Rows are points. Each copy is the shape, with its points in the same order, turned, moved and blurred by noise. Is it also mirrored, or only turned?

Shape:
[[ -3 -21 -29]
 [ 43 -27 -32]
 [ 29   2 -42]
 [-18 -22 -56]
 [-47  68   2]
 [-22 -23   9]
 [-50 -14 -12]
 [ 15  54  36]
 [ 60  63  13]]
Copy 1 (9 x 3):
[[-49   2 -10]
 [-47  48  -3]
 [-39  35 -33]
 [-70  -9 -25]
 [ 23 -50 -64]
 [-23 -27  17]
 [-40 -48 -10]
 [ 51   5 -27]
 [ 44  52 -43]]
Copy 1 is: mirrored
Copy 2:
[[ 20 -34 -21]
 [ 67 -23 -25]
 [ 43  -8 -44]
 [  5 -52 -41]
 [-55  41 -26]
 [  0 -26  16]
 [-26 -34  -4]
 [  7  65   6]
 [ 46  78 -26]]
Copy 2 is: only turned
Copy 3 (9 x 3):
[[ 42  -2 -24]
 [ 81  11 -13]
 [ 60  35 -30]
 [ 47  -9 -55]
 [-43  68 -28]
 [ 15 -19   3]
 [ -7 -11 -35]
 [ -3  75  28]
 [ 47  95  24]]
Copy 3 is: only turned
Copy 4, 9 rows:
[[ 28   1  33]
 [ 67 -18  27]
 [ 67  12  33]
 [ 22  10  53]
 [-13  72 -28]
 [-12 -15  14]
 [-22  16  31]
 [ 27  25 -62]
 [ 73  26 -66]]
Copy 4 is: mirrored

Shape:
[[-90 -16 -20 -11 -46 -39]
 [  5  13  18 -32  18  20]
 [ 24  45 -10   4 -41 -12]
 [ 31 -11 -14  -3  50  55]
 [ 35 -44  11 -34  -3 -35]
 [ 11   5  16 -23  52 -60]
 [ 19 -31 -13 -45   4 -79]
 [  3  19  11  -1  -9   0]
 [-50  -2   4  26 -41 -18]
 [-41  70  42  25  26   4]]
Copy 1, 10 rows:
[[-27 -53 -23  41 -48 -57]
 [ 23  -8  10 -13  27  26]
 [ 37  46  -4  -7 -18 -30]
 [ 10  16  -7  -2  41  77]
 [-45  23  15 -30  37 -26]
 [  3  -5   0   3  84 -35]
 [-40  12 -15 -29  49 -60]
 [ 28  15  14   7   1  -5]
 [ -3  -9  10  51 -28 -30]
 [ 85 -14  32  60  29   6]]
Copy 1 is: mirrored
Copy 2 (10 x 6):
[[-88  -7 -57   6 -15 -70]
 [ -5  15  33  11   5 -11]
 [ 12  33 -45 -20 -17   2]
 [ 36  -7  38  61 -11   1]
 [ 18 -44   9 -32  11 -42]
 [ 21   5   4  -1  63 -63]
 [ 22 -26 -14 -38  20 -89]
 [ -7  13 -14   3   6  -4]
 [-57 -10 -60  11   1 -17]
 [-39  62 -18  38  57  14]]
Copy 2 is: mirrored
Copy 3, 10 rows:
[[-40  -9 -14 -14 -95 -27]
 [ 30  -9  13 -26   0  38]
 [ 29  50  23 -12 -12 -11]
 [ 24 -24 -22 -18  63  42]
 [ 75 -50   7 -26 -23 -28]
 [ 73 -44  14  31 -32  33]
 [ 78 -31 -12   3 -73 -10]
 [ 11  21  21 -12  -3   2]
 [-32  -1  21  -3 -42 -34]
 [-27  17  61  36 -19  50]]
Copy 3 is: mirrored
Copy 4 (10 x 6):
[[-40 -38 -45 -49 -31 -80]
 [-14  17  13 -10 -16  22]
 [ 40  40 -16  -7   7 -38]
 [  4  -4 -14  29 -10  68]
 [ 20 -22  39  22 -61 -18]
 [-40  20  34  51 -41 -25]
 [ -1  -3  19  32 -88 -53]
 [  2  11  -1  -3   3 -12]
 [-15 -30 -30 -24  15 -58]
 [-59  37   0  -6  57 -14]]
Copy 4 is: mirrored

Shape, 11 rows:
[[ -3 -53  -9 -25 -12  11 -45 -10]
 [ 17 -49  16  24 -72   1 -68 -21]
 [ -9  12 -16 -28  13  -7 -56 -28]
 [ 52 -14  -2 -25 -36 -81  18 -18]
 [-11 -31 -11   9 -44 -26 -10  -2]
 [ 18   3 -39  25  17  17 -40  10]
 [-32 -18 -52 -27  10 -13 -77 -15]
 [-15  14  18 -13   7  -8  24  25]
 [ 28 -16   2  -1 -41  -6  38   1]
 [ 15 -17  40  25   2 -31  58 -39]
 [ -6  44 -44 -32  28 -12   5 -45]]
Copy 1, 11 rows:
[[  1 -47  -4 -40 -37   6 -38  24]
 [ -3 -20   1   3 -95 -22 -73  24]
 [  1  -6   2 -45  -6  17 -45 -28]
 [ 26  12  27 -33 -21 -93   6   1]
 [-29   0 -12 -24 -42 -36 -19  24]
 [ 14   4 -46   4  -1  21 -33   5]
 [-12 -25 -40 -72  -9  14 -62 -15]
 [-28  22  26 -19  16   3  11  32]
 [  2   9  12   0 -41 -34  28  30]
 [-29 -11  44  38  -3 -51  31  -2]
 [ -4  16  -7 -43  15  12  21 -58]]
Copy 1 is: only turned
Copy 2 (11 x 8):
[[ -7 -81 -20 -20  -2  -4  -7  11]
 [ 27 -90   3   2 -68  -6 -39   8]
 [-11 -37 -42 -10  22   0 -36 -34]
 [ 45  -6  18  17   1 -86   4  -2]
 [ -6 -40 -13  10 -43 -28   9   3]
 [ 19 -25 -66  17   0  32  -6  13]
 [-32 -64 -80 -13   7 -17 -24 -22]
 [-28  20   6   4   7   6  14  12]
 [ 32  -5  19  -4 -26 -13  35  15]
 [ 16  -9  57  55   5  -6  41 -19]
 [  6  11 -48  -7  38  -6  14 -65]]
Copy 2 is: only turned
Copy 3, 11 rows:
[[ 10 -52  -1   7 -23  35 -23 -42]
 [ 63 -26 -11  32 -73  30 -29 -70]
 [-15 -21  39  29  -2  16  -3 -48]
 [ 77 -26  35 -10 -21 -12  74 -34]
 [ 24 -22 -12  10 -52  -4  16 -25]
 [ 21 -23  -9  64  16  33 -15   1]
 [-32 -67  25  52 -23  12 -15 -38]
 [ -1  32   8 -20  -6  -8  13  15]
 [ 47   5 -23 -15 -40  26  42  -4]
 [ 41  28 -48 -29  11 -15  53 -48]
 [-36  -2  28  39  32  26  59 -26]]
Copy 3 is: mirrored

Shape (15 x 9):
[[ 10  40 -49  11 -38  41  19  19 -31]
 [-33   9 -37  34 -27  46 -10   2 -21]
 [  8 -70  17  39 -55   4  35  60   5]
 [  2 -11 -37  22  -4 -35  30  53  17]
 [ 11  -9  21   4 -36   5  41  54  38]
 [ 39  16   5   6  39  21 -54 -65  -7]
 [-26  59  24  28  34   0   2 -44 -25]
 [  9 -30   6   8 -49 -21  34  21  42]
 [  4  12  23 -32  71  24   4 -39 -62]
 [-13  -4 -21 -16  15 -11 -20 -64 -50]
 [ -7 -20 -40  15 -48 -16  43  66  30]
 [-37 -38  -3  -4 -20   6  -5  77  48]
 [-12  47  33 -26   1 -18 -46 -45 -63]
 [-20  44 -16 -45   8  41  -1 -78 -28]
 [ 33  34  25 -40  35  -5 -47 -25 -45]]
Copy 1, 15 rows:
[[-28  52  -9  -8  -1  -1  35  14 -55]
 [-34  22 -29 -12  -8   8 -12 -20 -49]
 [ 53 -35 -75  38  -8   5  19  30 -28]
 [-25 -18 -46  35  -5 -35  42  25  11]
 [ 18 -10 -43  18 -48   4  33  56   4]
 [-24  40  41 -23  43  26 -50  13  46]
 [-27  55  45  21 -32   0 -30 -31  29]
 [ 18 -46 -20  20 -27 -13  19  54  -3]
 [ 15  64  37 -26  17   8   6 -56  62]
 [ -8  11  45 -27  31 -29 -26 -42  12]
 [-12 -35 -58  25 -26 -29  53  37 -27]
 [ -9 -32 -95 -12 -41 -14   8  28  18]
 [ 12  69  45 -31  -5 -47 -56 -14  23]
 [-24  39  71 -68 -15  10  -8 -28   5]
 [ 13  70  33 -38  25 -28 -26   8  58]]
Copy 1 is: mirrored
Copy 2:
[[ 39  55 -18  15 -23  32  29  38 -38]
 [ 11  46   0  42  -6  58 -18  29 -19]
 [ -8  -4  28  15 -56  69  24  24  80]
 [ 14  27  -9  18 -14  -9  10  53  61]
 [ 28  23  11 -28   2  46  33  20  72]
 [ 10  45 -15  30  28 -17 -20 -90 -29]
 [-19  66  16  46  68   1  31 -26 -14]
 [-10  15 -20 -21 -16  32  22  14  74]
 [ 10 -17  36  37  58 -28  12 -35 -41]
 [-38   8  -6  38  20 -17 -14 -27 -47]
 [  7  22 -18  -5 -30  29   9  73  66]
 [ 18  17  21 -10   7  51 -36  48  84]
 [-41  52  41  -8  40 -17  -4 -35 -61]
 [ -2  18 -32   9  65  12   2 -25 -80]
 [ 14  35  36 -13  35 -42  -9 -54 -42]]
Copy 2 is: only turned
Copy 3, 15 rows:
[[ -2  29  34 -41  -7  -3  62  -7 -46]
 [-34  29 -11 -11  -2  20  48 -18 -32]
 [  4 -61   6  24 -83  41  34  13 -55]
 [ 44 -17  -2 -11 -60  15  61  10  12]
 [ 11 -33  45  -9 -61  32  18  39 -14]
 [ 34  69 -30 -24   7  -3 -63 -24 -21]
 [ -2  68  15  29   4 -36 -13 -11  23]
 [  7 -45  23 -18 -79  25   7   1  -1]
 [ 53  30   7  29  64 -27 -33 -17 -14]
 [ 17  13 -30  -8  26 -38 -16 -59  -4]
 [ 12 -45  18 -26 -70  35  73  12  -1]
 [ -5 -52 -16 -11 -35  63  32  52   9]
 [ -7  28 -18  -7  27 -83 -40   1  -9]
 [-12  38  29 -34  60 -21 -25 -51   4]
 [ 44  33 -14 -24  32 -51 -48  17 -21]]
Copy 3 is: only turned
